Each row is a point. A path goes straight from each point to the next, and from the last back to the first. The post is the endless flat space through its rows: a point in 2 columns, a line in 3, a plane in 4, and so on, so that a path can go around it. Count how often the path circles the post. Going back the other way cancels.
(in the rows, 128 means zero)

Post:
[[141 112]]
Path, 25 rows:
[[102 117]
 [128  89]
 [152  55]
 [184 107]
 [154 153]
 [110 176]
 [104  90]
 [109  99]
 [126  50]
 [152  79]
 [110  38]
 [138  46]
 [172 102]
 [178 142]
 [127 162]
 [ 95 136]
 [119  76]
 [140  39]
 [168 114]
 [156 140]
 [125 148]
 [ 78 132]
 [131 160]
 [183 180]
 [136 160]]
Times around: 3

Post (3 x 4):
[[157 123 116  74]
 [162 126 159 193]
 [127 124 157 120]]
Path:
[[134  79 153 150]
 [143 129 112  86]
 [175 138 127 147]
 [157 140 208 167]
 [129 111 164  93]
 [169  83 141 129]
 [103 121 208 165]
 [249 126 142 185]
 [192  84 147 163]
 [142 107 129 131]
 [175 133 128 178]
 [132 163 166  97]
 [154 127 174 163]
 [152 110 184 134]
 [132 135 170 130]
 [110 146 165 122]
 [101 141 195 117]
 [130 155 150 114]
 [141 168 158  68]
 [143 135 162  39]
 [151 110 136  78]
 [144 116 149 172]
 [ 99 126 162 177]
 [176 113 110 137]
 [ 96 106 156 122]
 [194 108  91 222]]
Times around: 2

Post:
[[176 134  52 163 182 162  47 120]
 [132 149 151 139  96  94 222  70]
 [124 134 165 180 197 100 148 111]
 [142 127 198 133  99  76 165  98]
 [160 153 174 110 141 134 135 161]
 [ 90 111 176 120 174  98 185  77]
 [136 162 118 148 112 137  85 149]]
Path:
[[111 127 113 156 178 124 133 174]
 [ 84 105 223 167 215 108 212 137]
 [149 144 214 131 180 147 167 120]
 [163 162 108 149  99 129 145  68]
 [134 106 227 190 201  68 175  95]
 [127 114 188 148  73  86 185 162]
 [125  84 130 109 224  97 111 107]
 [106 175 139 109 109 107 124  69]
 [ 96 130 187  60  79 119 152  82]
 [148 165  76 128 146 188 159 125]
 [139  85 234 168 219  82 207 172]
 [121 134  96 118 185 176 110 149]
 [171 138 205 150 198 131 179 129]
 [ 83 143 137 145 103 131  70 110]
 [156 122 182 215 151 102 147 108]
 [172 108 140 103 153 122 219 127]
 [113 161 109 123 118 123 196 105]
 [147 154 153 149 200  99 135  78]
 [137 103 175 121 134 107 113  68]
 [109 116 131 205 172 135 148 104]
 [135 105 148 157 118 101 157 159]
 [139 139 161 121 165  84 170 121]
 [114 197 120 132  97 106 123  98]
 [155 135 113  97 143 151 136  85]
 [117 112 196  96 123 129 190  99]
 [154 123 165 137 150 109 215 153]
 [142 174 160 107 105  85 179 161]]
Times around: 3

Post:
[[ 85 164 156 138 116  84 138 179 201 171  93]
 [189 178 170 177 163  90 112 234 171  93 116]
 [136 166 145 148 142 134 148  83 100 156 154]
 [102 115 148 120 123 132 175 174 107 155 132]
 [174 141 106 181 184  56 165 145 190 105 151]
 [159 138 143 185  96 129 121 210 136 100 122]
 [ 94 127 123 171 195 130 142 128 103 171 162]
 [122  58 148 123 138 101 120 130 155 192 125]
 [115 123 119 101 150 132 137  77 137 122 113]
 [155 142  79  52  97 132 110 108 162 104 126]]
Path:
[[158 136 135 183 172 124 206 129 108 124 132]
 [173 156 147 148 195 110 158 204 159 106 122]
 [ 69 164  79 129 139 102 114 135 189 194 122]
 [153 166 139 137  95  86 145 126 147 117 107]
 [ 94  75 113 120 145 107 137  99 113 120 133]
 [249 161 190 143  90 113  94 126 146 104 150]
 [ 85  48 176 154 147 147 170 169 119 162 116]
 [148 117 114 218 108 106 183 123 151 190 140]
 [218 187 107  43  61 120  89 104 155  99 109]
 [127  59 134 167 187  92 167 110  76 133 136]
 [124 141 221 173 173  94 205 168  94 146 137]
 [129  84 175 179 114 147 134  93 131 143 135]
 [159 145 127 177 230 117 101 236 209 115 136]
 [127 157  70 140 116 112 133  63 206 134 105]
 [120 155  66 123 128  99  96 122 160 140  94]
 [ 99 154  72 106  72  76 156 110 130 108 141]
 [122 138  74 187 175 135  97 141 112  82 188]
 [131  94 121 181 172 122 164 168 135 113 164]
 [ 98  54 136 162 193 132 148 152 165 149 106]
 [147 152 120 182 178  86 198 112 136 168 136]
 [173 155 133 243 194 118 121 154 172 169 156]
 [147 211 118 140 231 153  85  82 205  61 134]
 [171 171 151 166 164 111 149 184 126  70 162]
 [ 90 144 111 115 183  81 158 148 114  94 133]
 [126 144 161 166  45 119 154 168  86 197 120]
 [125 121 138 136 136 123 121 100 163 134  80]
 [165  99 128 180 166 153  95 167 144 166 152]
 [111  57 177 161 163 139 106 136 148 169 127]
 [ 78 144 173 141  97 108 116 162 171 144  88]
 [ 81 145 175 100 112  90 186 159 112 127  96]
 [ 41 149 173 106 147 127 163 171 118 204  93]]
Times around: 1

Post, 13 rows:
[[ 76 150 111 109 199  86 189  89 155 100  98 132  77 104]
 [160  96 151 126 115 186 116 117 103 160 184 116 171  96]
 [117 131 141 129 163 134 138  99 193  74 110 176  50  79]
 [ 90 108 153 120 206  83 143  93 168  79 116 175  93 164]
 [140 110 123 166 145  88 185  80 159  81  97 157 124  93]
 [107 168 178  93  96 139 130 166 121 113 146 133 169 122]
 [104 107 122 157  91 144  87 161 108 142 107 104 159 113]
 [114 139 170 152 185 141 193 101 136  91 101 123  77 152]
 [134 153  84 152 179 129 178 124 145  60 120 171  53 135]
 [ 98 134 140 111 137 206 154 133 100 104 118 162 199  88]
 [147 168 169 115 122 146  67 135  53 105 131 106 199  82]
 [185  82 121 108 152 207 104 162 129 184  92 143 189 110]
 [126 100 166  99 139 157 123 194  76  85 138  60 190  92]]
Path, 20 rows:
[[143 104 114  82 168 220 148 190 101  98  93  98 133 170]
 [118  77 156 112 154 102 187 113 112  97 122 138 111 145]
 [170 159 166 156 179 141 112 163  18 146 133 111 192 174]
 [134  89 114 175 211 135 139  92  88  74 113 166 133  70]
 [167 179 156 167 144 199 194 144  99  59 152 101 185  92]
 [128 183 118  70 165 174  95 117 122  92 152 153 127 122]
 [119 145 145  54 153  65 119  71 103 149 134 138 204 110]
 [ 45  74 201 106 162 185 124 130 128 194 140 131 120 150]
 [117 169 187 147 205 239 119 148  93  93 165 178  92 113]
 [ 88 102 125 129 157 158 204 157 154 107 150 157 152 191]
 [168 142 196 140 150 135 118 137  73  65 132  47 123 139]
 [132 185 224  62  91 166  85 193 111 126  97 128 163 114]
 [ 52  93 155  52 151  26  76 151 137  90  52  86 154  50]
 [146 155 139 115 156 137 129 163 112 150  78 165 162 149]
 [137  86 152 134 162  56  70  56 131 127  75 115  73  95]
 [119 157 102 108 160 112 171  98 134 139  85 143 106  96]
 [ 75 119 109 138 116 124 167 126 135  61  33 182 124  87]
 [117 145 172 121 121 116 183 133 150 175 121 129 131  83]
 [121 156 222 160 137 141  80  79 122  96 130 155 181  84]
 [135 197 101  77 203 121 153 108 143  59 160 133  74 141]]
Times around: 3

Post:
[[135 111 194 149 104 135 157  86 134  89 181  63  91 128 130 124 171 113]
 [113  99 135 134  78 110 184 105 134 132 153 111  59 117  46  81 157 162]
 [164 163 118 173 138  87 107 146 136 223 155 133 126 132 126 107 117 108]
 [142 150 167  97  91 135 141  77 175 163 119 176 194 117 100 125 107  98]
 [131  72 236 188 122  96 129 133  95  98  54 167 196 141 175 142 167 108]
 [169 165 173 118 155 115 134 156  90 108 148 131 140 148 127 179 133 135]
 [130  13 171 163 147  92 106  64  70  79  50 119  79 138 105 208 218 103]
 [156  39 113 185  75  94 172  94  71  67 146 112  97 120 110 140 102 139]
 [ 76 117 123  99 118  90 149  82 221 115 124 122 156 175 200 137 155 142]
 [166 169 162 126  99 103 135 137 173 113 180  53 198 121 114  45 133 109]
 [150  91 132 178 196 104 182 102 112  98 126 168 150 109 141 115 212 111]
 [ 79 136  59 139 173 214 169 156  79 105 114 124 119  93 132  86 144 157]
 [ 81  95 105 167 130 116 178 122  96  70 126 113 107 137 133 110  94 109]
 [175 100 155 129 146 128 146 155 136 144  51  56 142  85 148 108  78  83]
 [131 137 143 108 146 144 140  94 136  79 189  89  92  62 105  35 149 136]
 [165 108  67 158 104 115 113 145 169 118 137 171  88 125 109 168 115 111]
 [112 181 114  69  51 119 159 124 153 158 158 167 165 107 138  90 139 109]]
Path, 19 rows:
[[155 122 167 109 224 157 129  41 143 130  79 125 144  95  48 184 111 114]
 [112 118 229 115  78  84 172 120 131 180 184 202 118 137 165 170 104 164]
 [122  99 138 139 170 146 119 148  94 140  92 124 113 167 157 166  75 140]
 [139  78 100 144  94  35  81  76 100  60 129 136  57 170 142 173 165 119]
 [159 192 198  88 131 182 111  71 148 106 181 121 115  83 114 127  49 142]
 [128  52 181 128 124  99 205 118 127 177 105  99 130  99  77 132  94 162]
 [134  76 217 140 187 112 197 115 146  82  98 130 221 169 182 108 149 113]
 [132 123 123 133 101 174 177 141 152 122 107 152 127 144 144 109 133 137]
 [ 26 150 153 166  89 148 158 130  98  67  70 169 172 120 190  44 133 116]
 [163 130 198 169 142 161 129 122 144 112 115 119 215 179 106 221 152 154]
 [156  77 168 166 134 131 170  74  81  96 188 156  79 103  77 148 166 131]
 [142 132  97 129 158 136 164 144 171 215 111 126 101 178  25 126 153 115]
 [ 96 104 210 156 156 140 164 119  66  82  28 114 110 101 178  80 149 102]
 [165 143 155 134 136  94 148  84 150 155 108 134 143 120 136  54 108 106]
 [175  99 133 118 119  78 144  75 153 109 138  73 125 132  85 155 193 152]
 [118 105 200 124  38  48 102 104 140 148 187 148 138 119 128 145 141 137]
 [118 115 175 118 158  82  93 108 176 144 105 167 150 159  57 128 176 138]
 [182 161  84 169 228 155  86 107 173 119 172 169  85  96 138  66  91  82]
 [204 196  99 140  78 118  73 139 138 158 170 102  52 105 126 133 184 122]]
Times around: 4

Post (17 x 18):
[[ 94 164 134 179 153 107 117  96 129 136 120  97 127 125 161  65 109  76]
 [144 157 139 111 163 109  62  83  29 104  97 111 108 154 179  96 101 137]
 [ 88 129 130 135 111 186  89 123 138 160 121 111 116 117 136 123 105 114]
 [101 119 124 124 112 101 155 160 108 108 154 120 172 106 140 136 150 167]
 [114 157 144 115 139 165 146 128 150 140 194 118 158 167 142 148 170 152]
 [ 95 191  86  87 158  74 130 133  79 163 156  67 155 129 179 106 149  83]
 [129 137 123 170 166 148 152 165  87 172  65 159  52 147 152  74 153 181]
 [ 98  90 114 105 146 179 116 113 200 129 169  50 132 153 144 103 126 168]
 [188 159 142 142 185  95 107 168  96 154 103 184  94 142 131 145 132 109]
 [114 163 140  78 139  77 132  80  64 145 146  85 120  75 163 113 132 153]
 [155 126 163 153 124 129 174 145  91 157 117  99 119 141 109 154  93 103]
 [137 174 126 133 149 113 116  90 127 131  85 130 194 117 185  95 110  94]
 [179 146  97 110  88 130 121 150 150 111 129 145 130 141 111 120 142 201]
 [119 117  94 138 128  93 195  81 152 138 140 113  70  69 161 157 137  76]
 [ 98 130 204 114  46 127 121 125 145 152 149  99 172 118 183 158 138 121]
 [101 128 162 131 125 141 219 110 248  85  89 117  25 105 120 137  84 165]
 [154 136 123 120 127 141 160 164 111  84  95 110 113 121  95 119 159 144]]
Path:
[[ 86 190 147 141 130 216  90 112  91 110  73  84 171 104 134  56 103  83]
 [142 218 134 104 210 109 176 137  56 116 156  90 147 135 145 161 123 112]
 [207 115 102 187 131  79 142 129 174 157  84 109  98 179 140 141 129 128]
 [ 56 122  66 129 142 121 165 119 149 118 148 106 186  99 110 117 109 158]
 [ 89 118  83 146 117 114  92 180 102 180  76 161 150 158 157 146 129 144]
 [101 197 123 106 152 117 107 141 146  95 152 119 148 177 144 116 194 160]
 [142 115  90 113 124 125 158 120 141 135 196 100  65 137  74 158 154 142]
 [122 156 156 100 123 145 154 143 181  98 147 140 144 140  90 126  93 160]
 [170 212 163 177 138 248 208 110 198 111 105 143 133 228 142 109 112 118]
 [159 133 114  98 111  99 161  87 164  90 159  84  63  93 153 176 132  98]
 [139 147 132 116  91  84  65 114 135 158  92 120  90  44 148 136 151 163]
 [118 150 120  97 116  73 109 171 130 149 165 149 134 104 127 147 180 158]
 [129 207 136  94 136  96 108 131 109 121  45 129 144 116 103 103  90  64]
 [101 167 151 119 128  88 169  56 137 121 121  59 117 131 147 103 144 122]
 [ 99 161  80 143 134  67 166 139 146 112 164  69 104 123  86 118  93  63]
 [146 148  88 172 113 104 182 192 104 179  65 154  91 104 124  91 143  90]
 [142 144 155 135 144 161 116  93 112  77 168 139 183  96 149 187 149   7]
 [146 209  91 200  86 180  87  90 107 143  99 117 150 193 161  35 137 139]
 [135 134 126  84 132 120  99 110 216 121 156 103 116 126 168 157 172 133]
 [155 182 113 110  92  27 177  80 105 183 127 140 130  82 153 169 130  97]
 [103 120 137 141 133 100  72 165  32 102 103 174 156  98 142 126 131 129]
 [101 150 134  95 151 195 190 161 126 116  70  86  87 142 117 110 102 129]
 [ 57 126 209 141 166  84 123 166 102 114 146  33 225 162 243  60 123 134]
 [119 191 130 160 189  39 105 100 128 135 214 108 182 116 167 124 142 119]
 [ 70 164 129  82 154 102 200 165  98 191  84  74  95  98 171 101 177 165]
 [153 186 117 107  86  45 102 104 118 126  92 150  73 127 184  68 165 199]
 [105 158  62  75 171 140  95 195 111 117 116 143 120 103  92 181 147 143]
 [139 104 101 163 123  59  97 130  83 166 134 117 169  84 174 161 102 140]
 [141  97 183 113 144 121 135 168 138 157  87  90 126 144 157 149 162 129]
 [143  82 120 133 134  63 101 133 130  96 116 116 110 153 135  89  92 166]
 [167 167 156 110 127 121 111 107 162 163  85 188 206  82 182 108  88  79]]
Times around: 4

Post, 17 rows:
[[135 152 153 128 101 110 192 193  96 140 114 191 131  92 110 142 171 144]
 [ 88 115 137 142  92 128 133 169 102 113 128 129 178 130 109 129 129 122]
 [127 153  90  95 115 164 176 149 136  90 104 161 134  70 117 105 131 180]
 [170 160 121  98 143 123 101 129 140  82 121 172 165 175 100  98 100 135]
 [139 106 126 110 114 128 162 141  67 135 135 158 104  57 172  68 131 138]
 [105 171  78  56 129 163 108 107 139 100 144 169 147 160 116  97 111 107]
 [141 100 107 143 113 152 165 139 191  78 146 188 113 135 119 114 100 111]
 [141 159 150 172  66 113 147 118 122 143 134 166 154 162 121 121 123 131]
 [164 150 176  83 134 163 144 153 158 101 175 115 107 145  87 120 127  83]
 [150  69 127 111 140 128 180 118 131 112  79 129 165 163 124 108 116  75]
 [105 164 122 127 165 112 176 102 165  50 146 140 126 121  76 138 125 131]
 [129  98 111  88 103  70 149 184 130 194 147 138 113  88 163 148 122  99]
 [109 144 133  89 141 126 110 108 105 130 119 114 120 151 145 114 150 131]
 [130  95 129 137 154 163 141  99 131 132 132 132 132 165  71 137 106 157]
 [141 174  88 156 134  91 128 105 142 144 124 184 138 103 175 143  96 109]
 [178 117  89 167 166 120 190 157 154  76 133 151 119 143 125 126 100 120]
 [ 98 179 128 152 103 119 126 167 136 114 125 135 133 135  90 118  87 134]]
Path:
[[158 138 101  86 151 141 137 150 140  57 115 143 152 130 109 108  89  84]
 [158 213 175  43 149 122 115 155 104  93 129 137 115 188 166 108 135  70]
 [130  91 102 102 150 121 218 131 147 121 127 135 135  72 132 111 127 148]
 [100 161  87 128 140 122 173 104 157 123  99 249 130 129  94 112 155 160]
 [115 149  71 104 111 102 170 136 145 104 155 163 100  76 125 118 130 140]
 [119 160  58 151 144  67 128  93 139 101 138 171 110 111 133 130  53 145]
 [ 74 163 101 139  70 133 113 144 113 113 163 197 200 161 135 164 153 163]
 [122 241 117 170 136  27 152 125 154  74  94 170 171 116 138 146 141 178]
 [121  88 143 109  81 114 124 145 111 141 136 165 125 100 113  71 127 123]
 [ 99 100 150 107 120 173 138  85 151  75 115 135 107 101 116 130 161 112]
 [151 148 101  84 125 117 156 154 160 113 133 131 141 150  78 112  55  92]
 [109 124  77 146  65 155 117 143 147  89 144 152 103 136 152 142 117 148]
 [108 153 115  85 107 142 151  99 127 117 177 200 108 100 116 113 192 161]
 [164 114 121  82  90 150 157 138 164 137 136 147 153 154 119  86 122 148]
 [ 80  71 169 154 102 130 163 139  97 146 112  91 188  91 123 116  62  97]
 [ 92  98 124 159 146 140 222 117 120  66  84  89 127 125 111 134 115 127]
 [ 85 167  71 109  52  98 138 114 115 133  77 154 224 170 112 149 140 140]
 [ 70 174  87 237 124 113 113 118 171 107 125 138 113 173  98 121 100 177]
 [167  64  89 124 179  89 210  97 155 163 103 152 145  90 131 124  75 127]
 [ 77 131 127 108  59 109 174 159 129 152 170 133 146 102 139 154 115 136]
 [118 147 123 165  84  90 138 116 147  78 151 162 183  90  88 153  82 155]
 [174 118 143 157 141 127 129 121 109  86  93 148 147 168 120 109 114 100]
 [139 146  95 117  70 118 160 163 135  98 185 117 175 140 119 131  59 107]
 [142 145  95 109 131 116 154 107 140 172 138 153 163 145 119 161 112 135]
 [107 199 161 152 100 102 131 169 121  78 102  82 167 134 147  97 140  76]
 [119  90  92  82 160 128 120 178 136 100 131 164 127 127 147 129 150  83]]
Times around: 1

Post, 17 rows:
[[121 145 106 128 122 133 179 103  88 108 112 150 113 144 126 116 102 176]
 [126 168 108 152  81 102 122 107 109  85 101 131 116 126 130 145  88 110]
 [138 134 133 149 132  81 176 131  88 173 146 149 122 117 141  83  73 119]
 [ 74  95 133 104 123 169  94 122 196 115 119 161 176 106 120 140 113 149]
 [ 93  89 155 140 106 172 122 118 165  69 113 175 132 171 136 164 116 119]
 [144 118 107  89 100 118 142 142  97 177 151 183 126 127 133 139 116 131]
 [159 139 115 143 153  75 185 154  87 145 155 153 111 106  79 138  87 155]
 [107 164 133 132 106  84 133 152 100 107  87  94 103 178 113 123  81 139]
 [100 162 127 141 148 110 145 114  79 137 109 133 105 129 102 141 128 105]
 [100 158 168 151 111 117 108 138  75 115 138 147 128 122 125 109 117 143]
 [123  90 163 120 106 164 101 127 180 113  89 162  73 115 148 150 136 141]
 [113 164  83 181 134 119 156 166  91 105 106 155 116 149 136  88 131 123]
 [105 109 125 146 107 123 144 137 135 179 157 160  84 113  71 110 104 151]
 [151 141 104 144 138  95 116 133 146 184 191 161 100 153 117 151 104 149]
 [ 98 100 162 101 109 111 114 123 219  88 107 170 127 150 143 123 167 124]
 [ 93  86 155 132  73 161 118 122 198 117  86 144 152 133 152 147 184 142]
 [ 87  88 139  89 102 181 132 124 204  91 142 110 109 122 127 136 150 139]]
Path (26 x 18):
[[107 110 153  70 129 101 147 132 150 108 149 117  22 156  65 188 151 124]
 [144  93  82 128  83 122 181 130  50 154 118 174 149 135 160 104 145 115]
 [127 139 150 141 109 123  74  99 170 104 106 165 100 113  87 165 125 105]
 [127 154 140 138  65 150 119 111 119 152 101 143 153 110 150 176 115  96]
 [108 159 104 131 149 146 149 113 164  56 166 175  99 154 127 170 121 202]
 [158 145  64 161 104  89 168 141  48 107 128 213 153 134 135 147 137 135]
 [ 98 103 172 159  62 181 122 110  94 145  99 141 116 118 145 106 148 150]
 [211 138  59 119 124 126 170 110 153  88  73 185 111 143 164 138  76 113]
 [175 129  29 179 112 124 189 169 113 141 113 152  64 147  98 103 114 127]
 [ 99 122 115 128 142 138 144 146  87 157 160 145 132  87  83 101 117 127]
 [140 140 127 169 159 135 131 142 117 117 175 171  46 149  69 143 120 138]
 [161 151  93 174  88 119 196  93 143 115 173 186 166 136 101 149  60 142]
 [140 160  86 143 170 109 165 133 114 104 163 134  53  92  65 181  44 156]
 [ 81 113 131 146 105 155 102 163 156 124 132 113 178  80 126 109 157 188]
 [170 121 149 120  86  93 129 191  63 105  97 141 134 114 106 101 100 150]
 [129 167 127 104 144  61 163 105 133 100 128 126  71 178  94 129  86  82]
 [107 125 147 173 168 112 208 163 122 104 166 179 107 153  96 113  85 125]
 [ 82 177 138 103  93 125  68 143 101 148 238 131 136 150 160 131 159 105]
 [ 81  67  88 169 179 142 132 174 122 152 173 249 136 141 108  49 100 168]
 [139  87 132 121 142 109 130 141 140 149 131 172 109 122 156 155 146 126]
 [101 104 104 130  94 198 199 104  74 138  89 223 117 125 170 122 192 115]
 [ 93 131 114 131 178 170 139 145 111  88  83 160  96 127 143 123 115 183]
 [182 132 102 168 157  57 153 165  86 106  96 144  59 171 165 106  97 121]
 [153  95 170  69  98 149 191 109  60 139 106 139  74  81 115  89 141 110]
 [ 84 117 117 112  86 146 134 118 167 103 116 199 188 160 131 122 163 112]
 [114 171 104 111 134  77 119 150 184  99  93 201  93 191 157 133 163 112]]
Times around: 4

Post:
[[162 108  91 117  71 110 138 110 148 119 100 117 157 127 146 125 109 142]
 [151 144 140 124 160 120 132  96  75 111 125 117  75 139 127 128 158 113]
 [126 108 141 140 139 136 105 113 115 112 149 120 149  98 105 126 161 169]
 [110 110 146 177 144 136 104  92 132 171 163 128 135 148 119  93 132 160]
 [160 114 169 170 115 101 147 168 111 140 138  92  96 134 156 132 145  87]
 [146 151 115 156 150 151 114 111 105 153 123 119  92 124 115 103 155 124]
 [121 138 174 112 106 178 137  96 156 146 183 138 123 117 161  93 159 120]
 [139 116 129 145 116 113 118  90 110 127 107 100 107 142 132 166 175 149]
 [152 148 155 146 142  97  73 107  98 140 120 106 152 136  95 164 132 147]
 [183 139 121 161 136 135 162 100 169  90 106 121  99 154 158 128 129 101]
 [189 170  98 129 108  99 127 126  79 163 154 100 149 174 134 146 135 170]
 [140 135 170 159  84 131 107 150 155  44 105 102 126 152 145 173 119 112]
 [160 143 174 119 146 138 116 146 147 108 139 131  79 148 134 165  93 108]
 [113 100  92 146 126  94 144 144 125 168 123 115 157 137 137 108 189 149]
 [102 113  96 113 135 152 156  80 141 126 134 114 106 136 111 137 151  92]
 [153 146 141 137 159 116 159 111 113 166 136 155 101 153  90 124 128 125]
 [107 128 143 130  78  73 124 100 163 127 184 129 105  86 120 135 115 114]]
Path:
[[ 84 111  97 207 180  68 119  99  83 168 122 116 124 191  97 128 154 146]
 [160 133 141 169 115 146 123 112 149 145 147 150 126  89 167  87 114 136]
 [138 165 106 155  83 123 144 112 103 188 124 123 122 164 132 122 139  65]
 [158 151 162 118 112 166 133 114 127  99 124  99 148 142 169 126 137  87]
 [147  97 149 124 134 123 177 122 107 120 128 120 129 150 126 106 139 132]
 [152 104 149 186 195  47 124  67 126 180 146 118 112 117 110  84 169 188]
 [116 118 104 138 182 115 108 111 101 153 129 135  93 137  84 143 118 163]
 [182 159 151 106 140 127 159 156 111 156  88 134  83 169 154 157 137  74]
 [113 124 107 121 127  85 172 139 160 145 155 167 135 137 113 138 180 140]
 [ 90  66 137 170 106 135 100 156 105 137 117  95 112 120 159 143 129 108]
 [128 170 166 150 134  76 135  83 136 154 121 132 108 141 174  63 120  73]
 [108  85 130 114  75 102 126 109  78 160 108  73 133 173 143 116 186 146]
 [132 135  62 100 200 142 110 116 105 148 132 138 135 127 107  79 179 153]
 [180 125 153 127  96 127 166 154 125 120 149 113 132 117 149 150 128  97]
 [149 145 128 152 147 135 108 106 125 148 146  91 129 166 151 155 128 161]
 [165 137 141 119 143  75 151 110 107  83 145 108 104 134 102 142 133 144]
 [167 129 168 114 106   7 147 130 115 113 183 122 116 131 100 161  99 146]
 [102 112 137 147  95  86 161 101 125 181 113 120 174 155 106 116 145 145]
 [122 110 152  89  64 168 148 124 136 124 111  77 143 129 141 132 160  72]
 [137 120 120  77 116  97 180 124 110 147 141 190 105  90  74 111 170 136]
 [147 125 166 130 214 183  99 109 123  89 125 125 106 133 117 167 164 131]
 [131 123 144 162 112 145 174  70 156 159 126 135  98 173 139 160 133 124]
 [168 158  96 117 137  92 183  98 175 133 146 177 112 144 136 160 136 123]
 [150 113 127 172 157  87 115 112 179 124 128 147  69 152 157 168 188 173]]
Times around: 2
